Each row of a before or after table is a point. One or more steps were done to the points. Then noise was added and the rows were shuffled. The steps act on columns, c1 being the first. Write out the steps. A step turns or swaps two columns, mirrors them in a line or flattens them onto one, adds a multiple of one to another, or multiplies or shifts one. Angles are multiples of 10 degrees, from the lower column toward the higher: turns from -170 to 170, lines from 10 to 170 but not 90. Use the fewest steps. Two steps may share a column if one is a turn and the other turns, adds or multiplies; they go together, in the order done. Otherwise the lowest column goes first.

Before (11 x 2):
[[-60   0]
 [ 34  16]
 [ -7  -8]
 [-10 -41]
 [ 22  -4]
 [  8 -17]
 [-34  22]
 [-45  -4]
 [-18  15]
 [ 30 -17]
 [-11 -36]]
After (11 x 2):
[[ 10 -59]
 [-18   5]
 [ -7  21]
 [ -7  -9]
 [  3 -45]
 [ 10  36]
 [ 29 -30]
 [ 17 -16]
 [-23  26]
 [-38 -17]
 [-32 -18]]
Steps: mirror c1 and c2 in the line at 50 degrees

Before (13 x 8):
[[ 22  42  27  53 -22  11 -18  26]
 [ 33 -18 -54   0  -4 -22 -31   7]
 [ 29  33   1  16 -35 -15  58 -55]
 [ 11  39   6  58  -7 -23  29 -10]
 [-46   1  -9 -20  14  -9  30 -13]
 [ 37 -38 -25  -5  31   0  17 -29]
 [  5  19 -49  24 -10 -16   4 -29]
 [ 18  19  -3 -20  47  24  29 -31]
 [ -3  21   3  50  -4   5  -3 -48]
 [ 31 -12 -33  -2   0  13  47  17]
 [ 38 -25  -1  40   1  37  -1 -42]
 [ 35 -19  22  46  20  57 -13 -58]
 [ 15 -28  14 -33  -3  -6  50  15]]
After (13 x 8):
[[ 33  19 -33  15   0  -6  25  -8]
 [ 59 -12  22   6  21  32 -47  60]
 [ 23 -23  26   3 -23  -1 -55 -43]
 [ 18 -56   1  23 -36 -28  14  31]
 [ -3 -30 -49   6 -10 -16 -19  16]
 [ -3 -39   6  20  -7 -25 -36 -11]
 [ 51   1  -1   7   1  13 -34  49]
 [ 11  31  15  10  -4 -13  54   2]
 [-45  -7 -10   6  13  16  33  11]
 [ 27 -32  -3   7  47  12  33  17]
 [ -1 -42   4   9  -4   6 -46  31]
 [ 32  18 -26   5  32 -19  13  44]
 [ 20  19 -54 -11  -4 -35 -16   3]]
Steps: turn c1 and c6 by -30 degrees; turn c2 and c8 by -150 degrees; turn c4 and c7 by -60 degrees; multiply c4 by 0.4

Before (8 x 12):
[[  0 -14  11  -6  -2  38 -14   8 -23  30  10  25]
 [ 15   0  -6   6  11  12 -10 -20  25 -19   0  -2]
 [  5 -21  -7  -3 -23 -12  25  15  16 -10  -1   5]
 [-16  39 -14 -18 -14  60   8  10   4  -8 -13 -15]
 [ 10 -15  -8  -2  23  35   8  -2  34 -16 -38 -23]
 [-12  18  12 -11  21  13  11   0  11 -14  17  21]
 [ 10   1   8 -14   0  19  29  23  20  19  -5  -4]
 [ 16  23 -18  10  19 -22 -18  11  -1  -6 -15  31]]
After (8 x 12):
[[ 15   1  -6   7  10  33 -40 -19  26  10 -12  -3]
 [-12   2  14 -12  18  43 -21   1   8  -4 -23  20]
 [ 11   0  -7  -3  24  17 -22  -6  33  40  12 -23]
 [  4  -1  -7  -2 -23  -2  -4  15  17   9  -6   4]
 [ 12  -1   9 -15   2  -8   0  24  19  -6  18  -3]
 [  1  -1  13  -8  -3  15 -46   7 -24 -28  17  26]
 [ 14  -1 -17   9  18 -29 -49  10   2  19   5  32]
 [-17  -1 -15 -17 -14  57 -24  10   2  17   3 -14]]
Steps: multiply c2 by 0; turn c10 and c11 by 130 degrees; add -1.5 times c11 to c6; shift c7 by -30

Before (9 x 24):
[[-11 -11 -24 -27  16 -35 -22  36 -14   9  18  -6 -29 -52 -19  33 -22  11
   13   0   7  21 -15  32]
 [ 21 -17  20  17  15   0  12  -6  15   0 -14  29  15  -9 -12   3  -3  13
  -22  -4  -7  -6 -37 -15]
 [ 23 -16   9  11   6   7   9   9   3 -12 -11  25  21  -3  18 -25  24   4
  -11  13   7  12 -25 -14]
 [  4   4 -17   4  27  12 -18  24 -28  32 -13  14 -21 -35 -41  10 -13  37
   11 -41  24   5 -20  -1]
 [ -4  17 -10  -3   4 -12 -10  11  18  -8  36  -9   4 -31 -21  36  30   5
    9  36  -3   8  -9  14]
 [-32  14 -12 -20 -23 -42 -18  10   7  -3  60 -17  -2 -23  -6  24   5 -17
    9  18   2  -1   7  25]
 [ -2  25  24   8  10  -3   6 -19   2   2 -14 -24  13 -28  19   1  -6  32
  -23   6 -19 -17  -1  -3]
 [-13  37  14  11  32  12   2 -19  11 -32  20  -7  23  -4  12   2   5   4
  -20   6  -9  -1  -9   5]
 [ 31 -20  20 -11   7  15   8  13  -4   8  11  19  23  -9  14  -7   7  22
  -30   0  11  -3 -48  -7]]
After (9 x 24):
[[-31  16 -10 -22 -21 -43 -16   9   7  -6  62 -17   3 -22  -6  24   6 -19
   10  19   2  -1   8  25]
 [ -4  18 -33  -3   0 -11 -10  12  17 -10  35  -7   3 -32 -21  35  -6   4
   10  34  -2  12  -9  12]
 [-13  36   3  11  33  10   3 -19  11 -34  18  -4  -4  -4  11   2 -15   7
  -10   6  -7   0  -9   7]
 [ 22 -16 -16  14   8   4   9  10   4 -11 -10  28  -1  -3  17 -24 -22   4
   -4  13   7  14 -25 -15]
 [ -9 -12   8 -25  18 -33 -23  35 -14  10  18  -7  -1 -53 -16  34  31  12
    2  -2   6  22 -14  34]
 [ 29 -17   6 -11   6  16   7  13  -3   9  11  19  -7  -8  14  -8 -20  22
  -18   2  11   1 -50  -7]
 [ -4  24  16   8  10  -4   6 -20   3   2 -13 -24  -6 -30  19   2 -20  34
  -16   8 -22 -18  -3  -2]
 [ 23 -18  12  16  15   0   9  -5  13  -1 -16  32  -5 -10 -13   3 -15  14
  -15  -4  -6  -7 -36 -16]
 [  6   4   4   2  26  11 -20  25 -27  32 -14  14  -1 -36 -43  11  21  38
    4 -39  26   7 -20  -1]]
Steps: mirror c3 and c17 in the line at 150 degrees; flatten c13 and c19 onto the line at 70 degrees

Before (9 x 64):
[[ -4 -15  -4  11  17  -1  -2   6  12 -16  11  -4  16  14  -9   3  -8   7
   21   9 -17   0   2 -11  -3 -13   5   2 -13 -10  -3   2  -2   2 -12   4
   10  -1  -7  -7   0   1  -2  17  -4   2   1  -1   6  15  18   7   8   5
   10  -9   6 -15  -2   0   4  15   4 -22]
 [ 16   7  14 -13  -9 -16   6   8  -7   3   5  16  -8  -5  -2  -5  14 -17
   -4  -9  12  -4   5  11   7  15 -25   7  13 -27  14   1  10  -5 -13   4
  -14  20  -3 -15 -16 -18   6  -8 -25 -15  -8  24  -6 -12   6 -14   4   8
    2   9 -12  15  -2   5  -8 -14   1   1]
 [ 14 -19  14   0   4   3   8 -17  -9   1  19  -8 -17 -11  11  -9  12  12
   -7 -16   6   0  14 -32  -4  17 -20   1  -2  -6  -5  -9  12 -11 -13  12
  -11   5 -10   3 -12  16  14   8  -8   2 -10  17 -14  -4 -11   2   0   5
    6  -5 -10   1  10 -14   6 -15   3 -29]
 [  3 -22 -11  11  16   5   5  -7   9 -20  17  -8  17  20  -3   5 -15  14
    6  -4  -4   5  -4 -11  11  -7  11   8  -8  12  18  10  -7  20  -3   5
   12   7   4   4   0  -2  -5   3  -1  19   2  -7   2  10  21  12   4   9
   -1  -3   7 -16  -4  -7 -12   8   8 -13]
 [ -3 -11 -13  18  13   1   8 -14   8 -27  13  -8  -6  17  -3   0  -4  14
    2  15  -1   2  -6  -6  -7  -2  -2  -4  -2   8   4  -2  -8   1  -5  10
   14  12   0   9   6   6  -1  -3   3  24   4  -6   6  -9  12   0  -4   3
   -2   0   7 -21   8  -1 -11   9   6  -8]
 [  3  -2  -6  -8  11  22  -3   3  -5 -21   3  -5   8  13   3  -1 -10  -1
   15  11 -14  -2  -5 -10   2 -14   7  -2 -12  -1  -6  13 -18  12 -11  -3
   11  -2   3   9  -4   3   5  11  -8  12   3   9  10  13   6   4  14   7
   -5   0   6  -6   1   5   8  14  -7 -18]
 [ 16  -1  -2  -3   2  11  -9   9 -16  -2  -5 -15  -7  -3   9   0 -10  -7
    6   2  -3  16   8   8   7   5 -10  18  -7  -6 -15   3   2   4  -7 -12
    1   2  -9 -11  11  -5   3  24  -6  -5  -1  16   5   0  -7 -17  20  26
   -3  11  -4  -7  -8  17  16  -4 -17   5]
 [ -8 -17   2   2  14 -16  15 -12   5 -12  29  -1  -9  -6 -20  10   3  16
  -10  -2   5 -12   7 -18  -9 -12  -6   3   4  -9   6  -7   8   0  -8   2
   18   5   2  15 -13   8  -5 -11  13  11  -2   2  -3   9   2   8 -16  -7
   11 -10 -16  -8   1  -1 -16  -9   4 -11]
 [ 21   5   3 -14  -4 -10   3   9 -15   9  -5   0  -9 -14  19  15   7  -8
   -7   4   2   6  13   3  12  18 -27  17  10 -25   2 -11   0   2  -5 -12
   -9  12 -13 -13   1  -6  24   6 -19  -8  -5  16  16 -14  -1 -15  10   2
   -3   9 -20   8  -4   4   1  -8  -2   8]]
After (9 x 64):
[[  3 -22 -14  11 -14   5   5  -7   9 -20  17  -8  17  20  -3   5 -15  14
    6  11  -4   5  -4   4  11  -7  14   8  -8  12  18  10  -7  20  -3   5
   12  21   4   4   0  -2  -5   3  -1 -11   2  -7   2  10  21  12   4   9
   -1  -3   7 -16  -5  -7 -12   8   8 -13]
 [ -3 -11 -10  18 -15   1   8 -14   8 -27  13  -8  -6  17  -3   0  -3  14
    2  -5  -1   2  -6  15  -7  -2  23  -4  -2   9   4  -2  -8   1  -5  10
   14  36   0   9   6   6  -1  -3   3  -1   4  -6   6  -9  12   0  -4   3
   -2   0   7 -21   8  -1 -11   9   6  -8]
 [ -4 -15 -16  11  -7  -1  -1   6  12 -16  11  -4  16  14  -9   3  -8   7
   21   2 -17   0   2  14  -3 -13   0   2 -13 -10  -3   3  -2   2 -12   4
   11  -3  -7  -7   0   1  -2  17  -4   5   1  -1   6  15  18   7   8   5
   10  -9   6 -15  -2   0   4  15   4 -22]
 [ -8 -17 -14   2  -1 -16  15 -12   5 -12  29  -1  -9  -6 -19  10   3  16
  -10  16   5 -12   7  10  -9 -12  13   3   4  -9   6  -7   8   0  -8   2
   18  15   2  15 -13   8  -5 -11  13  -4  -2   2  -3   9   2   8 -16  -7
   11 -10 -16  -9   1  -1 -16  -9   4 -11]
 [ 14 -19  -6   0  13   3   8 -17  -9   1  19  -8 -17 -11  11  -9  12  12
   -7  35   6   0  14   9  -5  17   9   1  -2  -6  -5  -9  12 -11 -13  12
  -11  15 -10   3 -12  16  14   8  -8   7 -10  17 -14  -4 -11   2   0   5
    6  -5 -10   1  10 -14   6 -15   3 -29]
 [  3  -2 -10  -8  -8  21  -3   3  -5 -21   3  -5   8  13   3  -1 -10  -1
   15   1 -14  -2  -6  15   2 -15   9  -2 -12  -1  -6  13 -18  12 -11  -3
   11  -6   3   9  -4   3   5  11  -8  -1   3   9  10  13   6   4  14   7
   -5   0   6  -6   1   5   8  14  -7 -18]
 [ 21   5   4 -14   4 -10   3   9 -15   8  -5   0  -9 -14  20  15   7  -8
   -7  -5   2   6  13   1  12  18   2  17  10 -25   2 -11   0   2  -5 -12
   -9  36 -13 -13   1  -6  24   6 -19  22  -5  16  16 -14  -1 -15  10   2
   -3   9 -20   8  -4   4   2  -8  -2   8]
 [ 16   7   6 -13  15 -16   6   8  -7   3   5  16  -8  -5  -1  -5  14 -17
   -4  -2  12  -4   5 -14   7  15  -6   7  13 -27  14   1  10  -5 -13   4
  -14  60  -3 -15 -16 -18   6  -8 -25  19  -8  24  -6 -12   6 -14   4   9
    2   9 -12  15  -2   5  -8 -14   1   1]
 [ 16  -1  -2  -3  -2  11  -9   9 -16  -2  -5 -15  -7  -3   9   0 -10  -7
    6  -7  -3  16   8  -4   7   5  -1  18  -7  -6 -15   3   2   4  -7 -12
    1   6  -9 -11  11  -5   3  24  -6   9  -1  16   5   0  -7 -17  20  26
   -3  11  -4  -7  -8  17  16  -4 -17   5]]
Steps: turn c3 and c5 by 100 degrees; turn c20 and c24 by 130 degrees; turn c27 and c46 by -110 degrees; add 0.7 times c62 to c46; multiply c38 by 3
